Rows are points. The ring and each string are closed loops that go straight from each point to the next, and from the last back to the first. Before rounding, they use only three directions, however many columns there are. How many times does the string pass through the ring? Passing back the other way cancels.
In the rows, 128 means zero.

Ring, 8 rows:
[[172 129  83 124]
 [162 157  63 140]
 [134 156  47 144]
 [114 134  52 136]
 [102 105  77 121]
 [113  83 109 107]
 [140  82 115 103]
 [158  93 107 107]]
String:
[[122 156  67 144]
 [106 159  42 149]
 [100 128  28 137]
 [107 103  39 123]
 [119 107  66 121]
 [126 117  82 124]
 [105 124 101 128]
 [ 94 106 110 120]
 [ 88  63 117 100]
 [111  59 106  97]
 [130  80  91 105]
 [134  83  96 106]
 [142  68  99  97]
 [143  92  94 109]
 [136 124 102 124]
 [156 107 117 113]
 [173 103 108 109]
 [186  99  88 108]
 [180 107  73 114]
 [159 117  73 121]
 [148 137  84 130]
 [152 157  82 139]
 [166 178  59 149]
 [169 179  31 152]
 [153 148  38 139]
 [141 134  55 132]
 [131 145  70 137]]
Times through: 4
String, 22 rows:
[[125 123  88 126]
 [126 122  91 126]
 [114 119 107 124]
 [127 101  93 115]
 [132  69  92 100]
 [135  41 129  83]
 [148  60 133  90]
 [151 100 128 109]
 [140 129 105 126]
 [147 111  82 118]
 [166 104  73 114]
 [146 117  77 122]
 [166 121  60 123]
 [183 163  45 142]
 [165 181  49 152]
 [145 179  59 153]
 [133 145  79 136]
 [135 126  74 128]
 [127 127  42 131]
 [107 126  29 135]
 [ 90 120  44 132]
 [100 126  82 131]]
Times through: 3

Ring:
[[110  86 123  82  72 106  87 130 163 153  96]
 [114 103 119  79  72 111  94 119 149 143 101]
 [117 129 123  88  83 122  99 114 129 133 115]
 [123 162 127 107 104 133 108 113 109 122 129]
 [132 206 128 145 145 143 125 120  90 107 144]
 [134 215 129 160 161 143 129 127  90 106 147]
 [129 196 137 159 155 140 118 137 104 118 143]
 [120 159 144 140 129 133 100 141 124 135 134]
 [113 123 143 117 103 123  88 141 144 149 121]
 [110  99 136  98  85 114  84 138 157 155 107]]
String (27 x 11):
[[123 200 157 139 129 157 101 122  84 119 162]
 [138 249 139 181 182 157 134 128  70  97 165]
 [143 237 119 187 193 140 146 136  89  97 145]
 [135 198 117 163 166 129 134 136 111 111 130]
 [122 162 136 131 124 132 105 132 119 129 132]
 [116 162 158 134 120 143  90 137 114 137 146]
 [110 155 176 137 115 149  75 145 117 148 154]
 [117 151 152 142 128 133  93 148 130 143 135]
 [107 135 172 125 102 142  71 145 129 155 144]
 [113 139 158 136 119 133  85 150 136 150 134]
 [127 157 119 140 138 118 118 140 135 128 116]
 [122 152 127 124 119 125 108 130 127 130 122]
 [115 157 157 131 116 141  89 137 117 139 143]
 [119 159 146 128 117 137  97 132 117 134 137]
 [122 162 135 129 122 132 105 130 119 129 131]
 [122 187 154 143 132 149 101 131  98 125 153]
 [133 229 144 171 168 154 124 130  79 106 161]
 [144 236 112 177 186 138 149 128  87  93 142]
 [145 229 101 171 183 131 154 125  93  91 132]
 [134 193 113 145 149 129 133 124 107 108 128]
 [123 173 138 124 118 140 106 121 105 123 139]
 [120 187 154 120 110 155  97 113  85 121 157]
 [125 211 150 126 121 162 107 107  69 109 165]
 [140 214 107 148 157 134 143 116  92  96 133]
 [138 216 112 149 156 138 139 116  88  97 138]
 [133 179 109 139 143 122 131 126 117 113 120]
 [123 175 139 128 121 140 106 124 105 123 140]]
Times through: 4
String (20 x 11):
[[119 113 115 114 109 104 105 141 160 144  97]
 [120 106 105 106 104  98 110 137 166 142  88]
 [108  57 112  68  59  91  86 133 185 161  77]
 [101  57 133  52  36 107  68 123 170 166  94]
 [107  92 136  71  57 118  77 121 148 153 109]
 [118 127 123 100  94 118 101 124 138 136 111]
 [124 134 106 109 109 110 116 125 141 129 102]
 [120 100  96  82  82  97 110 120 160 137  84]
 [104  55 118  45  34  99  77 117 172 160  84]
 [102  69 138  59  43 113  68 123 161 163 102]
 [112 120 139  98  86 124  87 128 137 145 119]
 [121 134 121 114 110 116 107 131 140 135 111]
 [124 125 106 122 121 102 116 139 156 135  95]
 [110 107 143 115 100 117  84 147 157 156 113]
 [111 127 156 125 107 129  81 148 141 153 130]
 [125 154 125 141 137 120 113 142 135 131 119]
 [126 157 118 134 133 119 117 135 131 126 116]
 [117 145 144 123 111 132  94 135 127 139 131]
 [108 127 164 115  95 136  73 141 133 154 137]
 [105 101 157 107  86 124  70 146 154 163 122]]
Times through: 1
